Every row gives one point. A path goes straight from each point to the next, and from the last back to the first. The post is the endless flat space through its rows: a point in 2 columns, a line in 3, a plane in 4, and so on, so that a path can go around it. How many times does the path go around the post? Going back the other way cancels.

Post, 2 rows:
27	-17	12
-52	7	-14
Path (14 x 3):
-46	-37	-61
-26	13	-21
47	47	4
-37	11	-42
-64	-24	-30
-78	-58	-3
-89	19	10
25	59	19
-4	56	-26
67	7	-42
-26	32	-7
-19	6	19
21	-36	51
-37	-37	-10
Times around: 0

Post, 7 rows:
6	36	-89	-56	4	24	48	-37
-29	-28	38	6	64	12	6	6
-31	-10	25	62	32	-4	23	-34
-1	-55	10	1	51	-43	32	-42
-20	49	-73	-77	-38	-10	1	-31
4	-23	60	16	15	-8	51	-5
-29	26	-105	-1	-34	-16	27	67
Path, 24 rows:
6	39	-26	-15	93	21	61	-93
8	11	-30	-27	14	-28	-8	-25
-23	-12	7	10	49	67	-6	50
-28	-47	-45	-81	-5	17	-16	36
27	-41	-93	25	-32	0	45	3
-54	-46	-44	46	48	23	30	-63
-51	-13	17	-22	29	-8	22	45
-32	19	-70	-7	14	-77	1	-24
5	23	15	-19	-40	-32	21	-1
32	-9	6	-16	8	21	4	-14
60	14	70	-11	2	16	26	-23
2	41	16	-5	-20	-49	44	7
56	-11	-66	-58	37	-36	37	-3
30	-54	-69	30	-2	-18	33	-5
-35	-14	-26	-32	-9	21	7	59
-52	-26	-86	-58	-7	-26	57	-70
-20	10	33	-13	31	11	70	-13
-44	-18	-35	17	35	-16	65	-40
-39	17	3	9	6	-29	29	13
17	26	-34	66	3	-48	3	-13
10	13	-15	59	-11	5	46	6
-14	-85	3	43	-7	-12	50	-17
-44	-35	-13	-18	-73	-39	63	9
-103	6	36	-3	50	-46	-34	34
Times around: 3

Post (10 x 11):
-10	-69	11	19	-26	36	83	-67	33	25	-27
52	35	-58	63	47	-40	-130	40	-41	-27	96
-17	34	20	10	-18	-14	4	-17	13	36	-10
13	8	-7	25	38	-13	9	-15	-28	22	-26
-4	-6	1	58	43	8	7	46	-31	-57	-41
6	16	43	23	19	-25	6	36	-35	-3	6
-12	-42	11	27	-39	-3	9	-30	-32	6	-11
71	-78	25	-29	-58	20	-75	20	21	40	-8
35	8	38	-27	22	-62	-28	-39	5	-45	13
-16	11	-5	-65	-2	-18	-15	32	-13	24	-4
Path, 32 rows:
-64	-8	-21	-10	11	20	29	67	-81	-22	4
-22	28	-22	-52	66	-42	-21	-56	-26	84	-71
-53	-32	27	27	-58	-3	4	17	28	33	-26
53	-19	0	-8	-15	-64	-101	4	-37	-24	-12
-6	-28	42	27	-84	44	45	21	-4	-7	-21
26	59	59	47	5	-18	27	-64	3	-28	20
-7	-14	12	-20	11	28	-5	8	-3	30	-23
-32	-51	36	27	-2	-1	53	-5	-1	-17	-2
-17	-12	29	15	14	-75	-1	-20	81	-69	46
10	33	-5	9	38	-40	46	-47	-24	73	8
38	11	2	-9	-50	28	-36	73	-32	-10	11
-33	33	2	67	-2	34	21	6	-87	69	-34
-22	-33	45	17	-19	54	31	-6	42	-12	-63
44	3	-49	-6	26	39	33	-46	-14	6	-17
46	4	16	-34	-16	-26	-35	26	39	-75	40
-38	-3	-7	-29	-17	-52	27	-18	-28	30	-96
24	-26	42	-6	37	-54	-38	9	34	-52	-6
-4	17	76	22	-5	-28	-21	2	-1	30	3
69	3	27	-16	-23	8	-45	-75	57	46	-26
85	-43	18	-25	-18	49	17	-16	6	13	-30
-13	-20	-23	56	-94	-3	-11	-47	-70	29	-36
17	-60	-55	49	21	-2	-3	-29	-42	32	15
13	-18	26	-22	7	-11	-32	74	-22	48	-15
27	8	57	-66	12	-26	-61	2	20	-16	-12
42	-29	71	13	1	-11	-1	-4	-32	-69	45
8	14	39	79	9	6	55	44	-49	-63	81
21	46	-29	32	28	-34	40	-51	11	28	-19
12	-60	-7	-24	0	-5	-19	38	15	-18	-32
-44	-24	89	111	-64	-25	39	-17	-2	0	48
-30	-9	-97	6	55	-48	14	-4	28	-32	80
48	57	48	-29	-1	-80	-41	-20	-16	-31	2
11	59	-1	-22	36	-18	-32	26	-28	-43	-21
Times around: 0

Post (13 x 14):
-1	-19	22	25	-48	-34	22	34	-67	-26	40	-7	-5	43
7	4	0	-52	-9	21	56	26	2	76	-10	-10	17	-21
-26	-6	17	-45	54	-22	-29	46	-12	44	20	4	-18	-19
-25	-16	-71	0	-16	-37	34	27	-8	-8	19	-33	-16	-20
-3	-19	7	-48	-21	-7	21	-16	-3	37	72	1	36	-10
-51	-11	-20	15	-19	-14	2	36	31	-24	16	-20	-3	0
43	-87	30	26	37	5	35	3	-44	11	-45	-10	-28	27
-23	-10	4	50	24	-37	19	-10	-12	-1	-13	-29	7	19
-9	38	-26	-18	-24	1	-46	13	-59	9	62	45	34	42
-25	15	2	29	84	-49	32	-47	26	-71	-69	29	68	-34
-27	0	-27	-14	10	-16	28	34	-12	-72	31	-54	31	-2
-40	33	34	-75	-96	24	-56	-13	-13	12	14	-30	6	11
-11	78	-23	23	16	-32	23	-21	54	7	27	3	-1	-13
Path:
-46	-5	-47	-6	-6	-20	38	-80	23	59	-59	-57	3	-25
-45	-40	0	-14	-54	-11	6	17	12	-69	42	-37	-1	62
15	-6	13	64	-44	-40	20	15	-39	-12	-38	-52	7	55
-8	31	55	51	-81	-7	-4	20	-3	-7	-12	51	43	1
-48	-78	-39	53	42	-27	23	-31	-7	-47	-68	-29	28	-34
-7	6	62	-87	-65	36	-34	-46	-8	-26	-10	-46	-42	2
-27	-23	70	29	38	-46	15	2	-80	8	0	-19	39	67
-7	-2	45	-7	15	-106	-25	-27	-23	52	63	-8	-36	4
-24	-7	25	-2	-43	-23	9	32	41	50	10	-49	-21	-37
-4	-19	-69	64	-81	33	20	43	-68	-70	6	-45	32	37
-54	1	128	82	-11	-4	23	9	-4	-47	9	-26	20	63
-44	-20	14	3	57	19	3	35	-18	-47	11	-20	24	68
-4	15	12	-13	21	-42	-26	-11	-24	45	8	-5	16	33
-23	29	-3	24	77	-67	-54	65	13	26	50	39	39	-5
-25	38	-10	-53	51	-25	2	47	1	-29	53	-8	44	-79
-7	-4	-36	-6	-35	2	46	15	-39	59	23	22	-41	-29
13	20	24	-2	22	20	-19	56	17	38	107	-51	-35	8
40	-40	53	48	77	-40	28	-1	-80	14	-31	-37	12	22
-9	-5	-5	-53	3	-60	-25	-6	-66	-13	57	-14	-30	-46
-50	5	-5	48	40	-29	75	30	-19	-5	-14	91	38	15
-5	-33	-4	0	-32	-19	62	-68	-25	99	-6	-37	28	47
-69	-18	-14	21	15	-66	-43	5	63	-19	28	-61	-29	3
32	43	-3	-39	35	-8	-14	34	-61	27	-51	0	-14	-6
5	14	69	-16	21	-22	37	-22	17	-4	0	-12	11	-70
-12	-9	39	-16	-43	-23	16	-16	-61	23	3	22	-79	-11
-33	6	-37	-9	-8	-15	49	27	-1	-29	-36	-2	-2	22
-8	48	-54	-62	29	-14	20	-62	-15	-14	0	-64	112	0
48	-19	-89	-70	47	45	14	67	-1	-24	39	-20	64	-28
29	-13	-10	-38	13	-2	-6	47	-69	21	131	10	83	-12
-29	-21	-10	-6	8	-16	36	63	5	2	104	35	30	-14
Times around: 5
